Each wall is flat, endless, passes through zero and stands at right angles to its row. A trip goes straight from one point to another. Which walls does it cross, in order?
In the rows, zero is written as 128.

Walls:
(1): [ 67 151]
(2): [ 72 156]
(3): [124 120]
(4): [ 95 189]
(5): [ 82 129]
(6): [117 101]
Trips:
[168 131] to [ 93 106] -> 6, 3, 5, 1, 2
[170 120] to [109  96] -> 6, 3, 5, 1, 2
[106 126] to [148 107] -> 4, 2, 1, 5
[140 136] to [150 128] -> 4
[128 176] to [133 168] -> 5

Walls:
(1): [179 102 131 140 144 153]
(2): [111 128 173 123 151 147]
(3): [150  81 121 129 122 106]
(4): [155 139 115 108 120 108]
(5): [ 92 117 140 166 143 169]
(6): [ 84 144 102  97  98 137]
(7): [104 101  91 100  93 154]
Trips:
[124 151 128 117 114 167] to [111 136 123 111 102 168] -> none
[108 123  90 124  96 133] to [112 166 146 113 146  87] -> 3, 7, 2
[103 134 129 139 143 119] to [127 168 171  92 115 154] -> 5, 4
[122 135 119 154 125 159] to [117 149 162 106 111 109] -> 1, 7, 5, 4
[128 145  92 152 152 148] to [153 118 123 150 141 137] -> 3

Walls:
(1): [149 177 156 160 123 110 159 106 123 165 118 127]
(2): [ 76 103 130 128 136 169  97 112  89 107 144 124]
(3): [116 115 172  99 163 162  97 109  98 152  71  78]
(4): [157 173 128 155  60 145 140 115 178 115 140 113]
(5): [137 193 128 106 141 104 116 130 162 133  91 181]
(6): [142  89 125 151 117  88  97 111 122 114 118 120]
(7): [146 109 106 121 161 174 147 143 191 103 133 153]
Trips:
[101 120 134 150 140 184 143 126 142 120  70 111] to [134 120 162 128 131 128 100 138  66 148 128 128] -> 4, 7, 1, 6
[ 95 162  97 140 144 111 149 113 120  98 155 155] to [102 132 123 163 162 101 169 136 144 174 136 160] -> 2
[149 173 202 146 154 166 161 127 120 121 104 115] to [ 97 170 113 137 114 117 100 152 120 134 157 117] -> 7, 2, 3

Walls:
(1): [ 89 123 126 130 176 153  99 116 167 139 140 140 166 112 114 111 131 130
 143 139 118 151 142  73]
(2): [ 56 110 169 161  99 123 107 170 132 169 132 115 108 133 123 108 125 143
 104 145 123  78  94 118]
(3): [101  77 120 122 123 128 146 122 124 122 134 159 128 126 155 147 140 144
 120 124 138 106 162 120]
(4): [ 98 154 146  84  75  93 153 148 161 116 100 131 164 123  71 162  71 149
  52 107 111 122 141 126]
(5): [156  78 124 124  73 145 141 141 169 176 123 157 102 136 127  96 108 115
  69 173  78 130 141 152]
Trips:
[129 193 161 156  96 155 134 110 116 170 101 119 173 164 109 111 144 128
 163 172 159  72 123 147] to [157 119 117 109 123 136 142 103  91 114 150 161 120 111  94 119 108 125
  94 176 103 138 143 170] -> 5, 4, 2, 3
[105 134 138 135 133 148 118 124 200 134 130 168 149 101 143 108 124 148
 157 146 113 144 125 116] to [131 137 137 161 147 138 145 137  91 193 116 106  82 146 107  65 167 147
 135  95 100  87 144  98] -> 3, 1
[136 146 142 146  99 135 117 152 122  54 121 129 108  94 149 159 130 144
 174 115  53 165 155 121] to [183 139 137 126 142 146 175 157 106 137 142 109 176 119 132 144  95 138
 167 140 112 140 124 135] -> none
[156 116 121 105 126 142 140 147 190 117 125 161 134 115 138 138 151  97
 136 139 174 155 137 149] to [163  87 152 151 137 111  83 141 127 115 155  77  96 160 143 118 146 115
 103 148 114 120 122 116] -> 1, 3, 2
[148 136 120 123 143 136 210 138 104 160 121 178 143 172  86 131 133 158
  84 113 119 115 127 139] to [170  93 101 128 131 159 109 101 103 123 104 165 145 139 137 127 106 151
  52 122 135 159 190 139] -> none

Walls:
(1): [123 120 155 120 125 135  99 115 112 101 113  95 153 119 132 148 126 197
 165 120 143 132  84  99 159 143 158 117 102 125 156 149 128 154  97 186
 152 155  90 150 109 185 140 115 155  82 138 125]
(2): [141 134 153 163 151 114 110 139 143 170 123 101 105 134 169 120 121  90
 147 120 118 129 146 105 145  77 104 105  87 151 154 164 130 138 116 110
 122 149  86 139 147 147 115 120 137 113 116 102]
(3): [145 127 173 128  92 116 183 149  66 102 148 144 107 113 108 114 115 133
 150 106 123 123 156 110 117 151  91 115  91 133 111 167 119 150 141 152
 103  93 117 192 167 142 152 114 124  91 148 129]
(4): [182 114 176 171 113 102 137 110 105 102 150 147 191 166 177  98 101 115
 119 102 115 171 125 191 102 118 165 150 132 109 109 140 132 188 131 108
 106 111 157 160 124  99  96 148 179 134 161 152]
(5): [141 143 118 140 190 116 105 119 109 118 116 151  98 107 138 118 139  88
  69  93 166 127  95 138  94  56 128 142 131  87 118 117 140 186 103 106
 202 128 142 138 148 147 131 141 118 124 100 151]
(6): [122 156 154 143 144 115  79 129 159 110 168 146  96 107 179  76 120 121
 130 108 119 141 121 162 137  81 146 120 130 179  92  95 136 134 100 115
 126 113 132 141 116  92 160 125 132 100 139 111]
(7): [173 103 129 145 108 100 125 125 129 119 161 113 199  86  99 121 116 103
 142 127 129 143 104 124 150 102  87 130  76 140 138 103 112 134 166 127
 168 118  98 119 124  85 144 153 151 124 126 146]
(8): [104 141 129  89 121  93 151 148  85 108  97 121 132 173 174 119 131  99
 141 110 112 166 183 133 155 106 119 141 125 124 129 105 143 153 115 102
 132 129 112 125 164 164 116 135 147 123 108  85]
(9): [122 167 104 111 161 161 141 155 150 121 129 135  97 147 126 119 106 145
 158 150  96 150  96 155 133 151 145  72 120 129 121 118 119 154  70 132
 125 124 128 127  90 127 131 199 150  87 116 161]
(10): [121 109 122 147 107 153 118 121 135 151 164 116 105 142 137 105 147 157
 109 118 117 114 102 180 165 116 178  95 136 115 162 107  95  98  82 158
 137 147 143 164  97 177  81 139  91 136 107 134]
Trips:
[148 161 121 122 123 163 105 157  82 102 175 125  86 139 143 151 137 106
 129  94 153  87 117 140 142 103 201 133 126 128 154 105  96 113  46  96
 107 140  93  90 114 140 119 125 137 108 129 161] to [ 88 137 158 123 108 138 110 134  54 116 148 111 141 106  79 132 129 114
 154 124 100 159 129 141 133  93 127 142 117 141 153 119 123 125 113 122
 134 126 112 133 127 143 150 123 141 166 137 149] -> 3, 7, 4, 9, 2, 5, 6
[163  93 137 130 153  99 119 137  97 111 149  86 161 119  96 127 139 120
 162 130 115  77 113 153 140 103  84 127 111 171 115 220 145 181 122 134
  86 142 118 118 137  87 136 104 137 127 150  82] to [106 134 109 149 126 114  58  95 143 109  98 137 102 111 165 122 117 137
 118 113 165  64 131  97  87 104  97 126 103 204 100 141 154 159 147  94
 110 156 150 101 152 208 105 130 113 140 145 174] -> 5, 4, 7, 3
[120 104 103 150 162 163 130 176 109  89 135 141 121 110 105 110 134 144
 109 165 137 160 147  69 113 154  82 124 165 128 115 121 145 109 124 125
 150 152 124 146 138 186 138  96 105 113 110 148] to [113 114 125 143 144 111 137 129 156 135  71 113 126 111  99 166 129 126
 119 150 147 126 108 107 102 178 167  97 116 150 147 194 158 137  89 143
 155 156 159 140 119 161 138 139 154 108 124 126] -> 9, 2, 3
[150 114 159 137  98  97 115 104 175 149 159 180 119 116 152  88 145 168
 146 154 146 116 104 130 159  81 120 151  92 142 129 141 159 107 125 130
 141  65 141 178 147 122 153 138 103 123 143 132] to [159 101 106 100 172 145  97 138 136 122 128 114 116 136 121 154 170  98
 127 138 155 163  88  86 160 101 114 115 131 121 132 134 126 126 128  65
 157 109 131 139 142 135 113 130 141 104 107 145] -> 4, 3, 10, 9, 8, 6
[ 97 119 137 146 173 136 125 154 183 150  97 136 107 160  98 106 114 119
 160 133 156 169 171 136 182 126 122 170 120 171 155 157 152 207 105 105
 140 133 133 124 165 162  90 132 137 111 151 123] to [136 101 155 116 180 153 118  99 109 121 131 130 127 107 127 126 135 199
  62 107 108 156 151 133 124 140 104 113 117 106  93 166 146 152 132 161
 153 170 123 117 192 155 123 101 174  95  92 130] -> 3, 6, 9
[163 140 113 155 160 125  88 137 104 144  92  88 167 117 116 138 146 156
 115 157  81  79 124 148  98 140 134 138 168 121 102 169 127 100 128 128
 144  96 132 114 120 113 101  79  96 123 171 116] to [ 89 136 125 120 136 129 118 114 131 138 127  89 161 121 127 123 154 101
 113 133 148 144  98 119 128 132  67 103 150 103 164  89 140 128 114 113
 130 127  81 154 157 105 141 144  88 127 144 127] -> 5, 7, 2, 8
